Rows are points. The window is the flat piece filled in between its corners: a triangle in 3 columns, a solid with four corners in 4, and so on. A path goes straight from each point to the next, and from the last back to the first. After which points does the path pass through the window?
In the rows, zero is written as 128.

Window (4 x 4):
[[ 93 127  73 129]
 [123 150 204 165]
 [164 101 169 109]
 [163 154  12 102]]
Path:
(1): [137 126 180 111]
(2): [106 156 177  97]
(3): [184 148 140 178]
(4): [137 110 118 176]
(5): [100 121 162  83]
(6): [102 145 179 106]
(7): [230  73 154 156]
(8): [160  67 152 155]
Through the window after points: 6

Window, 6 rows:
[[104 138  51  43 123  77]
 [152 115  98 132  88 249]
 [ 56 138 149 119 104 120]
 [138 190  91 112 209  78]
 [103  96 143 217 169  35]
 [127 103 164 139 170 133]]
Path:
(1): [ 53  85 106 119 147 169]
(2): [ 87 138  93 118 145 126]
(3): [172 132 120 148 100  71]
(4): [178 162 127 111  85 143]
(5): [ 80 105 133 173 183 174]
(6): [ 81 106 157 140 204 145]
(7): [181 124 141 126  98  99]
(8): [127 116 183 156 139  79]
(9): [ 94 112 119 131 167 147]
(10): [113 103 137 157 156 173]
(11): [167 137 183 134 113 147]
(12): [209 103 175  97 134 105]
(13): [ 19 113 109 161 111 182]
(14): [ 84 101  82 102 140 132]
(15): [171 124 154 149  68 166]
(16): [143 135 143 119  69 100]
Through the window after points: 6, 8

Window, 9 rows:
[[233   8 130 112 110  50  56 172  82]
 [144 150 191  85  50 117  59  87 147]
 [ 84  99 149  56  99 157  64  40 144]
 [104 174  44 145 193 170 110 113  89]
 [136  80 173 124 193  98 146 160 134]
 [ 82 172  98  85 120 133 117 146 182]
 [103 111  98 153 179 101  80 112 137]
 [183 166 116 127 112 173  69 137 186]
 [137 102 139 123 152 111 158  40 150]]
Path:
(1): [110  13 116 129  65 112 132 146 116]
(2): [148 137  95 148 111 149  82 127 158]
(3): [176 179 148  50 187 163  93 126 148]
(4): [131 117 117  74 160 128  80 120 133]
(5): [116 127 113 139  91 137  88 122 136]
(6): [119 108 104 181  99 129 126 118 107]
(7): [169 144 150  35 191 126  92  75 196]
(8): [163 123 148  88 159  86  66  96 115]
Through the window after points: 2, 6

Window (11 x 11):
[[129 128 104 145 172 178  98 167 125 190  97]
 [130  55 135 101 141 131 144  67 106 186 200]
 [ 79 142 188 117 135 123  42 126 209  95  97]
 [ 97 138 203 121 144 130  80 240 109 126 152]
 [ 75 223  98 160  43 105  68 155  77 128 236]
 [171 147 157 155  58 147 119 123  99  45 163]
 [239 123 168  82 176 116  93 121 134  86 144]
 [ 46 199 119  38 119 146 132 120 201  91  75]
 [ 94 108 143  72 181 168  50  83  27 172 137]
 [  8  87  93 129 168  90 174 104 115 102 191]
 [101 151 152 154 129 130 188  32 146 217 104]]
Path:
(1): [103 137 128  95  85  81  97  95 112 113 104]
(2): [ 79 101 129 110 117  93 112 151 114 162 113]
(3): [104 178 147 114 184 169 112 119 149 103 180]
(4): [ 61 154 156 127 164 175 105 122 123 108 175]
(5): [143 101 153  84 123 105  53  98  87 172  85]
(6): [112 121 106 137  93  82 121 117 151 122 123]
(7): [ 70 175 156 101 147 165 131 126 134 100 163]
(8): [123 136 179 118 152 181 133 101 127 160 184]
(9): [124 138 123 128 118  90 140  69 133 151  86]
(10): [ 72 138 169  97  93 100  76 168 100 144  52]
(11): [137 146 125 136 214 166 130  67 155 167 249]
(12): [ 95 132 166 122 168 160 106 123 141 105 157]
(13): [100  95 128  68 152 107 108 144  82 174  86]
(14): [ 81  97 147  90 133  95 129  87 124 174 126]
(15): [ 98 172 126 140 178 189  96 120 162 124 159]
(16): [121 139 145 129 189 196 103  92 164 148 181]
Through the window after points: 4, 8

Window:
[[123  68 159 117 141 183  59 126  36 162 151  78]
 [100  52 158 152  81 136 133 172 146  94 127 120]
 [137 110 109  95  28 168 214 124 106 156 160  81]
 [110 121 101  89 175 149 132  96 126 134 164 105]
 [193 105 174 116  84 147 134 104 127  70  83 201]
 [127 142  85 148 130 136 126 137  78 135 126 208]
 [151  33 109  48 216 113 108 216  63 145 149 234]
 [190 103  86 158 113 128 201 121  93 191 113 175]
 [201 165 143  49 210 157  74 182 133 109 182 125]
 [124 117 159  63 134  69 139 145 120 156 144 164]
 [132 144  97 151  92  36 150  75 134  55 165 138]
 [133 126 153 110 146 118 249 117  20 167 122 133]]
Path:
(1): [135  94 120  87 125 108 109 161  91 120 129 141]
(2): [150 100 142 125 151 147 149 121 131 108 156 162]
(3): [154  91 189 103 178 180  72  99 112 128 202 179]
(4): [140 109  79 112  91  94 155 158 101 118 105 124]
(5): [126 125  82 140 149  44 133 148  79 144  77 155]
(6): [153 111 128 113 112 131 167 100 116 100 185 153]
(7): [174  96 142 120 134 144 131 133  95 115 148 186]
(8): [126 120  95  86 130 125 132 141 118 112  94 110]
Through the window after points: 1, 5
